Every row gives one point. The ring and each string are closed loops that go straight from each point to the next, and from the last back to the first. Before rounding, they use only three directions, however many columns there are. How many times does the string pass through the ring? Passing back the other way cancels.
In the rows, zero is written as 128.

Ring, 8 rows:
[[131 123 196 137]
 [147 168 178 126]
 [136 172 139 109]
 [121 152 102  95]
 [122 107  78  96]
 [131  72  99 114]
 [124  67 141 127]
 [119  82 171 134]]
String:
[[ 80 140  96  85]
 [ 72 119 111  92]
 [141 124 109 109]
 [167 118  80 107]
 [149  94  51  97]
 [112  71  55  93]
 [ 71  86 108  97]
 [106  94 119 109]
 [163  86 119 126]
 [157  76 126 129]
 [153 104 138 127]
 [153  72 154 139]
 [132  63 178 144]
 [ 78  75 183 129]
 [ 95 104 160 119]
 [124 116 152 121]
 [173 133 200 148]
 [175 153 220 152]
 [129 159 210 135]
 [103 147 175 118]
 [ 92 131 151 109]
 [105 163 161 110]
 [114 142 143 110]
 [151 146 138 118]
 [161 175 122 109]
 [130 181  93  89]]
Times through: 4
String, 20 rows:
[[123 104 214 146]
 [168 107 195 150]
 [131 112 156 125]
 [ 91 101 170 122]
 [ 81 101 191 127]
 [ 87 112 161 116]
 [162 133 179 138]
 [189 157 200 148]
 [119 133 158 119]
 [ 99 141 161 113]
 [138 193 185 121]
 [204 204 177 134]
 [184 172 160 129]
 [121 133 145 115]
 [114 168 171 115]
 [160 196 204 134]
 [210 189 217 153]
 [159 134 162 131]
 [107 120 157 118]
 [ 82 111 199 128]]
Times through: 3

Ring:
[[160 162 148 137 155 108 114 156]
 [124 171 152 131 148  63 139 159]
 [101 172 141 125 141  51 144 154]
 [ 75 171 110 117 132  61 136 144]
 [ 66 163  76 109 125  94 115 130]
 [ 72 136  58  98 119 134  93 104]
 [ 89 109  67  91 119 155  84  83]
 [117  96  89  93 126 166  81  79]
 [148 109 111 108 138 164  83 100]
 [168 142 135 130 152 141  95 138]]
String (18 x 8):
[[ 40 149  52  95 113 103 109 109]
 [ 47 163  61 104 118  92 115 125]
 [ 43 170  63 106 119  81 120 130]
 [ 69 185  57 120 128 107 104 148]
 [101 176  70 125 136 128  94 148]
 [ 89 144  90 108 128 111 108 119]
 [ 73 111 106  88 119  95 122  88]
 [ 55  98  69  76 108 124 103  67]
 [ 93 114 106  95 125 113 111  94]
 [112 138  86 111 133 141  91 117]
 [121 131  62 110 131 181  67 108]
 [115  81  60  85 120 202  59  61]
 [ 95  49  88  66 111 168  84  33]
 [ 97  92 101  86 121 133 102  74]
 [109 132  94 108 131 133  97 112]
 [106 144  64 112 130 157  80 118]
 [100 137  92 108 130 124 102 115]
 [ 75 120  95  93 120 104 115  95]]
Times through: 0

Ring:
[[125 184 117  98  78 130 101  91 157 134 105]
 [103 190  92 104  71 145 118  94 181 160  79]
 [100 165  97 117  83 152 129 113 175 165  82]
 [116 105 133 138 116 153 138 154 138 149 115]
 [135  63 157 149 135 151 135 168 117 140 139]
 [161  31 163 154 138 146 116 149 115 148 152]
 [172  44 155 144 125 139  99 119 126 152 149]
 [170  76 152 130 114 131  90 105 129 143 146]
 [154 133 145 109  98 124  90  98 132 125 135]]
String, 29 rows:
[[153 157 127  99  81 122  80  71 152 136 121]
 [139 151 114 108  82 134  95  80 164 153 106]
 [138 127 145 119 106 133 110 125 129 127 131]
 [134 155 158 106 105 124 109 134 113  99 140]
 [111 231 110  82  64 125 102  86 161 122  95]
 [ 98 226  58  91  43 145 104  49 218 185  50]
 [105 190  74 104  61 148 111  71 202 182  65]
 [121 148 119 116  92 142 116 113 155 148 105]
 [118 154 142 114 104 136 124 142 127 117 123]
 [ 92 183  97 112  81 151 133 119 173 156  80]
 [ 82 175  53 121  64 169 136  87 222 212  41]
 [101 141  87 128  85 161 133 110 188 188  74]
 [126 116 135 129 109 145 124 136 138 142 120]
 [126 107 154 132 122 143 131 160 117 125 135]
 [121  79 164 148 139 151 148 192 105 124 141]
 [127  55 148 156 136 159 144 174 125 153 130]
 [135  56 128 154 122 160 130 140 150 178 116]
 [139  91 139 135 114 145 117 130 137 150 126]
 [152  59 184 144 144 137 124 175  89 110 166]
 [168   7 197 161 161 141 123 185  79 118 181]
 [165  37 184 149 146 137 115 164  92 121 170]
 [158  65 174 139 134 135 112 152 102 120 160]
 [154  75 141 137 115 142 106 117 139 155 132]
 [168  51 124 143 108 146  94  87 161 186 123]
 [191  31 143 143 115 136  78  82 145 174 144]
 [178  69 176 129 125 123  89 122 104 117 167]
 [156 100 165 123 118 128 102 131 111 116 152]
 [147 111 124 123  97 139  99  95 155 158 117]
 [158 131 127 109  87 127  82  73 154 148 122]]
Times through: 2

Ring, 9 rows:
[[107 100 110 202  42 125  63  54 151 121 123 184  46  97]
 [103 114 115 204  54 125  81  45 173 115 115 166  65 104]
 [108 124 137 189 101 128 120  61 199 111 106 126 111 120]
 [125 125 166 162 167 138 161 101 207 113 104  81 165 142]
 [141 119 177 152 196 148 170 128 190 119 111  71 182 151]
 [150 109 175 150 196 153 159 140 168 125 119  82 173 150]
 [148  90 160 154 157 149 122 140 137 132 130 119 129 133]
 [135  81 142 164 110 138  90 122 127 132 133 152  87 115]
 [123  82 125 179  72 131  70  95 129 129 131 174  58 103]]
String:
[[140  85 123 188  84 147  65 102 105 135 140 180  62 110]
 [144 104 122 202  95 156  76  87 115 131 136 170  79 118]
 [133  94 147 166 125 139 109 114 148 127 125 134 108 123]
 [127  75 173 125 154 123 134 152 167 127 119 103 130 126]
 [144  74 180 122 180 137 141 171 150 132 126  96 146 135]
 [168  99 171 153 198 167 141 157 128 135 133 100 161 150]
 [168 119 160 177 191 176 140 129 134 131 131 104 163 153]
 [143 118 146 184 144 156 123  99 154 124 123 122 131 136]
 [128 103 154 163 137 136 127 110 170 122 117 115 126 128]
 [133  99 186 128 195 134 170 148 194 121 110  68 176 144]
 [130 100 185 128 192 132 171 145 199 119 108  67 175 144]
 [128 104 167 149 160 134 146 122 186 120 112  94 148 135]
 [136 122 155 176 157 150 141 100 177 119 115 103 149 140]
 [149 146 166 182 198 166 171  99 191 116 110  73 191 160]
 [147 137 192 148 238 156 205 131 214 114 103  36 226 169]
 [150 136 193 147 242 158 205 136 210 115 104  35 227 170]
 [155 139 172 174 210 168 175 114 183 119 113  69 197 162]
 [142 121 152 180 155 154 135 101 165 122 119 109 144 140]
 [128 103 154 163 137 136 126 110 170 122 117 116 126 128]
 [133  85 192 111 199 128 169 168 189 124 112  66 174 142]
 [159  91 195 119 229 152 174 183 161 130 122  63 192 156]
 [163  94 175 144 199 160 145 163 135 134 131  94 163 148]
 [140  69 186 110 185 130 147 180 158 131 123  89 150 134]
 [128  91 158 151 137 132 123 124 163 125 120 118 121 125]
 [138 106 134 189 113 150  97  94 137 127 128 148  99 123]
 [142  99 126 195  98 153  79  94 116 132 136 167  80 118]
 [139  72 126 177  81 142  60 116  97 138 143 184  54 105]
 [128  64 136 158  86 128  71 125 117 135 136 170  61 103]
 [120  67 151 141 106 119  97 133 146 129 126 143  85 108]
 [124  92 147 162 116 131 109 110 160 124 121 133 104 119]
 [132  98 125 192  87 144  79  88 129 128 131 167  75 113]
 [139  95 112 206  70 152  57  82 104 133 140 190  54 108]]
Times through: 0

Ring:
[[155 138 101 110 153 120 120 147 118 125 151 136 175 133]
 [157 115  87 114 130 115 115  94  93 152  82 101 140 101]
 [129 119 107 124 101 119 115  94  99 143  64 107  93  99]
 [ 97 143 128 127  83 121 111 129 120 111  76 138  63 121]
 [ 90 169 143 123 103 125 114 186 147  78 141 177  90 155]
 [130 155 126 116 144 125 123 180 137 101 178 162 157 151]]
String:
[[111 159 117 113 111 117 107 161 131  94 112 159 105 143]
 [112 159 117 113 114 118 108 164 132  94 118 160 109 144]
 [104 175 124 111 118 118 106 191 146  75 140 180 114 161]
 [102 189 129 107 131 119 106 221 159  58 174 200 132 180]
 [120 166 142 119 145 130 127 206 151  87 208 180 159 166]
 [133 139 146 131 146 136 140 172 134 119 204 150 163 141]
 [130 141 123 121 130 125 123 152 125 117 145 143 137 133]
 [135 140 120 119 135 125 123 152 124 119 150 142 146 134]
 [132 144 111 114 129 119 115 147 121 115 126 142 135 133]
 [142 153  86  99 137 109 101 149 119 106 107 146 147 139]
 [170 142  69  93 162 108 104 138 109 124 119 132 188 133]
 [184 124  69  98 169 111 113 118  98 145 123 113 201 119]
 [168 108 109 123 153 127 135 112 101 160 150 105 179 107]
 [140 122 124 128 131 128 131 127 112 140 141 122 141 116]
 [146 130  93 111 128 115 111 117 105 133  94 121 136 116]
 [161 128  52  94 126  99  90  87  87 139  28 105 132 104]
 [168 104  67 108 126 108 107  64  77 166  40  82 135  85]
 [160  92 102 129 123 124 130  68  82 178  83  79 132  80]
 [137 115 127 132 121 129 133 113 107 148 125 112 126 106]
 [132 120 122 129 115 126 126 114 108 141 111 116 117 109]
 [124 140 106 116 109 116 109 127 114 118  85 133 104 122]
 [114 139  94 113  86 109  96 105 105 118  29 124  67 111]
 [ 97 132 108 123  63 112  99  90 102 123   7 116  31  99]
 [100 125 140 138  80 128 123 111 112 131  80 121  59 105]
 [113 129 141 135 104 130 129 131 119 128 123 130  98 117]
 [115 139 129 126 108 125 120 139 122 117 116 139 102 125]
 [101 161 111 112  95 113  98 150 127  91  76 156  78 138]
 [ 73 178 125 114  74 113  92 170 141  67  69 177  42 150]
 [ 62 184 143 121  73 119  99 188 152  58  96 189  40 159]
 [ 85 161 158 133  97 131 123 180 146  88 149 171  82 148]
 [111 142 147 133 115 132 130 159 132 112 157 149 113 135]]
Times through: 5
String:
[[ 89 140 130 130  68 120 109 118 116 113  52 133  39 113]
 [ 81 165 117 115  71 111  92 145 129  83  46 159  39 135]
 [ 88 171 115 111  85 111  93 160 134  77  69 167  60 145]
 [ 61 191 138 116  73 116  93 194 155  50  92 195  39 165]
 [ 89 156 169 139 106 137 133 186 149  93 178 170  97 149]
 [112 143 151 134 120 134 133 166 135 111 171 152 121 138]
 [117 150 126 120 119 123 117 160 130 104 135 153 118 139]
 [102 185 114 103 118 113  97 198 148  64 129 188 112 169]
 [100 193 127 105 130 118 103 225 161  53 172 204 130 183]
 [112 164 153 126 139 134 132 206 153  88 214 180 149 164]
 [121 142 148 132 131 134 136 168 135 114 184 152 139 139]
 [119 150 124 119 121 122 117 159 129 105 134 152 121 139]
 [ 95 188 118 104 112 113  96 201 151  59 125 192 102 170]
 [ 76 193 144 115 103 121 104 219 164  49 152 205  87 178]
 [ 78 176 155 127  96 127 115 198 155  69 150 187  79 162]
 [111 134 156 140 113 137 138 152 130 122 163 142 111 128]
 [111 148 123 120 106 121 113 147 126 106 108 147  98 132]
 [ 91 159 118 117  81 114  98 144 127  91  63 154  57 133]
 [ 85 152 114 119  64 111  94 121 117  99  25 141  29 120]
 [105 123 127 134  78 123 117  98 105 135  57 114  56 100]
 [127 113 139 140 110 133 137 111 109 149 125 112 110 103]
 [124 139 110 118 111 118 112 129 115 119  94 133 108 122]
 [125 135  82 108  94 106  94  96  99 125  22 117  79 107]
 [131 120  81 113  89 107  98  74  88 142   8  99  75  91]
 [127 128  81 110  89 106  95  83  93 133  10 107  74  98]
 [124 133 106 118 104 116 110 115 108 126  74 124  97 114]
 [124 131 122 126 112 124 121 127 114 128 110 128 110 118]
 [119 114 144 142 102 134 137 112 110 146 120 114  97 103]]
Times through: 3
